Each point is reached from the start by the listed moves, each made once or not at all, plus a little noise. Say if it took an odd or an even number of moves. Then give how often each move was made.
In the rows, zero is written as 128.

Moves:
(1): | 198 | 157 | 112 |
(2): | 113 | 182 | 150 |
(3): | 146 | 115 | 195 |
Start: | 118 |  92 | 130 |
Points:
| 193 | 160 | 199 | -> odd (1, 1, 1)
| 134 |  80 | 199 | -> odd (0, 0, 1)

Moves:
(1): | 176 | 105 | 122 | 119 | 140 | 112 | 124 | 121 | 120 | 132 | 148 |
(2): | 155 | 164 | 126 | 136 | 131 | 132 | 144 | 127 | 151 | 156 | 137 |
(3): | 134 | 133 | 173 | 139 | 126 | 117 | 125 | 133 | 130 | 125 | 105 |
(4): | 136 | 123 | 111 | 170 | 139 | 147 | 124 | 125 | 134 | 120 | 130 |
(5): | 124 | 128 | 133 | 103 | 191 | 148 | 127 | 134 | 157 | 130 | 145 |
(6): | 160 | 123 | 118 | 129 | 123 | 185 | 158 | 144 | 126 | 105 | 126 |
(7): | 116 | 119 | 107 | 147 | 118 | 116 | 172 | 125 | 134 | 121 | 109 |
(8): | 124 | 130 | 128 | 132 | 121 | 106 | 128 | 199 | 129 | 118 | 136 |
Start: | 139 | 163 | 140 | 109 | 135 | 109 | 118 | 109 | 145 | 128 | 109 |
Points:
| 249 | 168 | 110 | 125 | 218 | 194 | 157 | 119 | 192 | 130 | 156 | -> odd (1, 1, 0, 1, 1, 1, 0, 0)
| 200 | 175 | 160 | 117 | 193 |  73 | 173 | 180 | 198 | 140 | 122 | -> even (1, 1, 1, 0, 1, 0, 1, 1)
| 233 | 136 | 150 | 155 | 151 | 158 | 137 | 120 | 142 | 100 | 106 | -> even (1, 0, 1, 1, 0, 1, 0, 0)
| 196 | 188 | 134 | 194 | 125 | 145 | 202 | 194 | 179 | 105 |  85 | -> even (0, 1, 1, 1, 0, 1, 1, 1)

Moves:
(1): | 173 | 131 | 139 | 120 | 127 | 126 | 129 | 125 | 102 | 112 | 137 | 119 |
(2): | 128 | 174 | 146 | 141 |  92 | 125 | 134 | 117 | 128 | 151 | 133 | 134 |
(3): | 108 | 137 | 175 | 130 | 158 | 130 | 123 | 143 | 126 | 147 | 110 | 151 |
(4): | 138 | 110 | 129 | 166 | 124 | 125 | 133 | 135 | 127 | 151 | 121 | 110 |
(5): | 140 | 165 |  71 | 143 | 173 | 118 | 118 | 155 | 101 | 107 | 112 | 127 |
(6): | 151 | 136 | 122 | 125 | 130 | 178 | 144 | 118 | 137 | 136 | 107 | 130 |
(7): | 139 | 120 | 116 | 128 | 147 | 116 | 187 | 110 | 158 | 120 | 169 | 133 |
(8): | 160 | 130 | 122 | 103 | 112 | 148 | 116 | 175 | 146 | 147 | 153 | 134 |
(9): | 140 | 128 | 140 | 132 | 138 | 115 | 110 |  99 | 171 | 143 | 137 | 111 |
(10): | 137 | 124 | 115 | 107 | 133 | 125 | 125 | 114 | 112 | 179 | 132 | 133 |
(11): | 123 | 126 | 130 | 145 | 139 | 155 | 109 | 121 | 106 | 129 | 172 | 124 |
Start: | 110 | 134 | 130 | 143 | 122 | 176 | 140 | 175 | 165 | 140 | 166 | 124 |
Points:
| 198 | 214 | 146 | 199 | 184 | 221 | 114 | 151 | 124 | 244 | 172 | 113 | -> odd (1, 1, 1, 1, 1, 1, 0, 0, 1, 1, 1)
| 172 | 150 | 104 | 174 | 223 | 186 | 140 | 200 | 190 | 238 | 249 | 122 | -> even (0, 0, 1, 1, 1, 0, 1, 1, 1, 1, 1)
| 186 | 211 | 135 | 215 | 188 | 227 | 194 | 176 | 126 | 173 | 197 | 127 | -> even (1, 1, 1, 1, 1, 1, 1, 0, 0, 0, 1)

Moves:
(1): | 167 | 119 | 122 | 140 | 121 | 117 | 141 | 144 | 123 | 165 | 110 | 126 | 140 | 105 | 127 | 136 | 125 | 108 | 143 |
(2): | 115 | 161 | 141 | 133 | 113 | 127 | 134 | 164 | 106 | 109 | 139 | 141 | 130 | 136 | 143 | 134 | 113 | 107 | 126 |
(3): | 133 | 118 | 173 | 116 | 141 | 164 | 131 | 130 | 119 | 131 | 116 | 126 | 127 | 129 | 108 | 131 | 131 | 132 | 132 |
(4): | 143 | 104 | 160 | 181 | 151 | 110 | 114 | 117 | 120 | 107 | 143 | 117 | 117 | 112 | 151 | 139 | 149 | 126 | 118 |
(5): | 158 | 153 | 125 | 110 | 173 | 118 | 145 | 125 | 117 | 136 | 130 | 129 | 122 | 140 | 128 | 118 |  99 | 146 | 132 |
(6): | 140 | 129 | 124 | 137 | 118 | 152 | 140 | 112 | 125 | 125 | 134 | 147 | 124 | 113 | 140 | 110 | 120 | 126 | 123 |
(7): |  83 | 121 | 139 | 145 | 143 | 120 | 189 | 136 | 107 | 143 | 115 | 116 | 155 | 113 | 143 | 107 | 123 | 134 | 128 |
(8): | 114 | 107 | 111 | 148 | 156 | 150 | 116 | 156 | 139 | 123 | 131 | 137 | 133 | 132 | 129 | 109 | 116 | 144 | 168 |
(9): | 130 | 138 | 136 | 126 | 133 | 129 | 137 | 124 | 174 | 119 | 142 | 125 | 154 | 111 | 113 | 125 | 118 | 123 | 123 |
(10): | 120 | 149 | 140 | 136 | 126 | 127 | 125 | 124 | 150 | 153 | 129 | 132 | 113 | 149 | 132 | 106 | 146 | 118 | 123 |
(11): | 134 | 114 | 129 | 122 | 126 | 137 | 124 | 136 | 124 | 146 | 194 | 132 | 115 | 137 | 122 | 110 | 136 | 133 | 146 |
(12): | 116 | 101 | 141 | 120 | 126 |  97 | 122 | 129 | 128 | 138 | 136 | 184 | 122 | 119 | 108 | 134 | 107 | 119 | 124 |
(13): | 151 | 136 | 129 | 135 | 110 | 127 | 122 | 135 | 110 | 121 | 138 | 131 | 186 | 157 | 120 | 142 | 130 | 101 | 132 |
(14): | 136 | 113 | 144 | 131 |  80 | 115 | 167 | 128 | 149 |  94 | 134 | 108 | 105 | 171 | 123 | 114 | 115 | 127 | 149 |
(15): | 130 | 114 | 128 |  97 | 129 | 112 | 120 | 125 | 126 | 136 | 130 | 135 | 149 | 116 | 172 | 121 | 141 | 149 | 149 |
(16): | 125 | 135 | 119 | 119 | 142 | 135 | 135 | 129 | 143 | 135 | 134 | 148 | 113 | 137 | 138 | 167 | 137 | 119 | 140 |
(17): | 132 | 121 | 128 | 115 | 143 | 123 | 141 | 126 | 121 | 119 | 122 | 141 | 130 | 126 | 129 | 106 | 154 | 102 | 139 |
(18): | 152 | 137 | 112 | 145 | 133 | 122 | 134 | 151 | 135 | 103 |  96 | 152 | 137 | 133 | 112 | 133 | 161 | 166 | 119 |
Start: | 111 | 138 | 153 |  89 |  98 | 135 |  89 | 138 | 135 |  99 | 149 | 142 | 153 |  93 | 146 | 146 | 140 |  84 | 100 |
Points:
| 180 | 115 | 194 | 165 | 134 |  72 | 215 | 221 | 144 |  62 | 171 | 246 | 249 |  94 | 201 | 147 | 100 |  86 | 181 | -> even (1, 1, 0, 1, 1, 1, 1, 1, 1, 0, 0, 1, 1, 1, 1, 1, 0, 1)
| 135 | 118 | 249 |  92 |  36 | 122 | 139 | 198 | 137 | 138 | 213 | 197 | 108 | 141 | 113 | 115 | 117 |  33 | 147 | -> odd (1, 1, 1, 0, 0, 0, 0, 0, 0, 1, 1, 1, 0, 1, 0, 0, 0, 0)
| 185 | 128 | 220 |  35 | 155 | 123 | 141 | 125 | 164 | 168 | 148 | 234 | 181 |  48 | 152 |  82 | 130 |  54 | 136 | -> odd (1, 0, 1, 0, 1, 1, 0, 0, 1, 1, 0, 1, 0, 0, 1, 0, 1, 0)
| 124 |  94 | 199 | 176 | 166 |  88 | 203 | 160 | 145 |  60 | 138 | 226 | 131 | 121 | 161 |  43 | 151 | 113 | 140 | -> even (0, 0, 0, 1, 1, 1, 1, 1, 0, 1, 0, 1, 0, 1, 0, 0, 1, 1)
| 115 | 113 | 199 | 128 | 143 | 167 | 158 | 193 | 107 | 157 | 114 | 154 | 240 | 107 | 138 |  87 | 170 |  28 | 169 | -> odd (1, 0, 1, 0, 0, 0, 1, 1, 0, 1, 0, 0, 1, 0, 0, 0, 1, 0)

Moves:
(1): | 153 | 156 | 128 | 107 | 121 | 103 | 141 | 137 | 137 | 128 | 125 | 124 | 126 | 122 | 125 | 131 | 119 | 113 | 118 | 127 | 153 | 115 | 129 | 115 |
(2): | 132 | 151 | 119 | 128 | 145 | 135 | 129 | 111 | 128 | 110 | 137 | 136 | 145 | 115 | 142 | 110 | 139 | 132 | 121 | 139 | 130 | 131 | 130 | 116 |
(3): | 117 | 132 | 157 | 133 | 136 | 125 | 102 | 110 | 122 | 124 | 150 | 117 | 136 | 139 | 136 | 151 | 130 | 122 | 132 | 123 | 139 | 125 | 118 | 129 |
(4): | 129 | 148 | 106 | 161 | 126 | 117 | 144 | 129 | 134 | 132 | 129 | 134 | 118 | 136 | 117 | 115 | 105 | 117 | 132 | 121 | 127 | 133 |  99 | 123 |
(5): | 118 | 135 | 121 | 117 | 148 | 126 | 149 | 125 | 122 | 117 | 112 | 102 | 108 | 121 | 125 | 127 | 134 | 126 | 120 | 137 | 139 | 124 | 123 | 146 |
(6): | 139 | 126 | 140 | 130 | 132 | 153 | 128 | 139 | 141 | 120 | 135 | 120 | 124 | 113 | 126 | 124 | 123 | 117 | 122 | 124 | 132 | 128 | 123 | 135 |
(7): | 105 | 109 | 142 | 131 | 131 | 115 | 155 | 121 | 139 | 143 | 106 | 103 | 145 | 134 | 156 | 134 | 130 | 117 | 130 | 149 | 125 | 117 | 141 | 122 |
(8): | 117 | 137 | 137 | 127 | 145 | 111 | 128 | 153 | 144 | 113 | 118 | 143 | 139 | 130 | 125 | 130 | 136 | 141 | 121 | 114 | 104 | 133 | 134 | 123 |
(9): | 130 | 127 | 117 | 110 | 139 | 131 | 117 | 125 | 154 | 142 | 126 | 121 | 125 | 123 | 128 | 145 | 139 | 132 | 117 | 129 | 127 | 135 | 132 | 132 |
(10): | 106 | 147 | 148 | 132 | 144 | 105 | 117 | 135 | 119 | 168 | 123 | 130 | 122 | 116 | 107 | 112 | 119 | 117 | 145 | 129 | 124 | 137 | 132 | 111 |
(11): | 126 | 122 | 115 | 130 | 155 | 119 | 159 | 141 | 127 | 142 | 172 | 117 | 127 | 129 | 134 | 139 | 137 | 113 | 141 | 121 | 124 | 118 | 120 | 143 |
(12): | 144 | 125 | 142 | 145 | 133 | 124 | 129 | 117 | 121 | 129 | 119 | 140 | 122 | 141 | 122 | 138 | 129 | 117 | 115 | 125 | 134 | 125 | 147 | 136 |
(13): | 136 | 119 | 112 | 124 | 139 | 124 | 120 | 146 | 119 | 131 | 114 | 134 | 137 | 129 | 138 | 124 | 121 | 114 | 135 | 125 | 135 | 121 | 128 | 134 |
(14): | 115 | 124 | 125 | 124 | 124 | 132 | 130 | 141 | 124 | 129 | 134 | 121 | 128 | 156 | 114 | 115 | 136 | 130 | 132 | 145 | 134 | 125 | 123 | 116 |
(15): | 131 | 135 | 126 | 132 | 131 | 122 | 110 | 131 | 130 | 135 | 127 | 123 | 112 | 142 | 154 | 136 | 113 | 129 | 116 | 137 | 132 | 145 | 136 | 136 |
(16): | 137 | 163 | 113 | 126 | 129 | 138 | 114 | 152 | 113 | 147 | 125 | 132 | 129 | 120 | 119 | 166 | 161 | 128 | 124 | 147 | 117 | 149 | 110 | 132 |
(17): | 147 | 123 | 136 | 129 | 130 | 110 | 118 | 143 | 140 | 111 | 129 | 103 | 108 | 119 | 125 | 102 | 173 | 113 | 135 | 125 | 115 | 106 | 153 | 121 |
(18): | 130 | 122 | 136 | 136 | 145 | 143 | 135 | 135 | 140 | 155 | 130 | 152 | 129 | 133 | 137 | 132 | 146 | 150 | 123 | 128 | 155 | 121 | 111 | 141 |
(19): | 132 | 134 | 134 | 121 | 130 | 126 | 129 | 127 | 136 | 119 | 127 | 141 | 129 | 140 | 134 | 146 | 117 | 130 | 149 | 131 | 126 | 125 | 127 | 130 |
(20): | 139 | 111 | 147 | 145 | 121 |  94 | 114 | 137 | 134 | 123 | 160 | 138 | 126 | 124 | 112 | 113 | 133 | 126 | 122 | 165 | 128 | 124 | 114 | 140 |
(21): | 111 | 130 | 125 | 133 | 124 | 137 | 129 | 137 | 134 | 124 | 135 | 131 | 108 | 119 | 134 | 132 | 120 | 114 | 125 | 136 | 147 | 115 | 127 | 127 |
(22): | 130 | 115 | 141 | 133 | 110 | 122 | 144 | 150 | 122 | 119 | 111 | 123 | 141 | 125 | 119 | 123 | 143 | 126 | 143 | 118 | 156 | 182 | 140 | 132 |
(23): | 136 | 123 | 121 | 150 | 140 | 132 | 124 | 136 | 129 | 124 | 143 | 126 | 130 | 129 | 132 | 136 | 124 | 149 | 141 | 116 | 139 | 116 | 149 | 121 |
(24): | 118 | 145 | 122 | 138 | 110 | 127 | 118 | 131 | 124 | 123 | 136 | 135 | 142 | 128 | 110 | 125 | 128 | 144 | 121 | 122 | 140 | 122 | 138 | 165 |
Start: | 129 | 128 | 135 | 118 | 127 | 140 | 112 | 130 | 135 | 128 | 120 | 104 | 107 | 133 | 123 | 158 |  97 | 138 | 135 | 117 | 110 | 122 | 131 | 109 |
Points:
|  68 | 127 | 146 | 149 | 230 | 121 | 167 | 222 | 154 | 186 | 137 |  78 | 134 | 142 | 117 | 149 | 126 | 146 | 155 | 121 | 150 |  75 | 145 | 158 | -> odd (0, 0, 0, 0, 1, 1, 1, 1, 0, 1, 1, 0, 1, 1, 0, 0, 0, 1, 0, 0, 0, 0, 1, 1)
| 126 | 198 |  96 | 122 | 234 |  92 | 112 | 249 | 169 | 179 | 130 |  48 |  46 | 131 |  97 | 155 | 158 |  80 | 139 | 138 |  83 | 142 | 110 | 124 | -> even (0, 0, 0, 1, 1, 1, 0, 1, 1, 1, 1, 0, 1, 1, 1, 1, 1, 0, 0, 0, 0, 0, 0, 0)
| 125 | 203 | 124 | 115 | 215 | 129 | 122 | 138 | 184 | 134 | 205 |  93 |  88 | 137 | 183 | 229 | 104 | 153 | 121 | 128 | 228 |  81 | 140 | 173 | -> even (1, 1, 1, 0, 1, 0, 0, 0, 1, 0, 1, 0, 0, 0, 1, 0, 0, 1, 1, 0, 1, 0, 1, 1)
| 185 | 169 | 188 | 160 | 215 |  24 | 110 | 219 | 157 | 124 | 104 | 111 |  89 | 113 | 121 | 109 | 160 | 127 | 124 | 139 | 190 | 138 | 191 | 113 | -> odd (1, 1, 0, 0, 1, 0, 0, 1, 0, 1, 0, 1, 1, 0, 1, 0, 1, 1, 0, 1, 0, 1, 1, 0)
| 155 | 173 | 140 | 176 | 192 |  87 | 141 | 176 | 165 | 155 | 120 |  98 | 114 | 124 | 144 | 216 | 151 |  99 | 112 | 180 | 236 | 135 | 113 | 130 | -> odd (1, 1, 1, 1, 1, 0, 1, 0, 1, 0, 0, 1, 1, 0, 0, 1, 0, 1, 0, 1, 1, 1, 1, 0)
|  96 | 177 | 167 | 102 | 199 |  84 |  81 | 151 | 175 | 125 | 135 |  70 | 118 | 172 | 164 | 221 | 153 | 143 | 107 | 225 | 105 | 146 | 107 | 121 | -> odd (0, 1, 1, 0, 1, 0, 1, 1, 1, 0, 0, 0, 0, 1, 1, 1, 0, 0, 1, 1, 0, 0, 0, 0)
| 138 |  99 | 157 | 163 | 197 |  76 |  94 | 207 | 183 | 123 | 140 | 100 | 126 | 162 | 176 | 108 | 169 | 157 | 132 | 176 | 125 |  80 | 168 |  96 | -> even (0, 1, 0, 0, 0, 0, 1, 1, 0, 0, 0, 0, 1, 1, 1, 0, 1, 1, 0, 1, 0, 0, 1, 0)
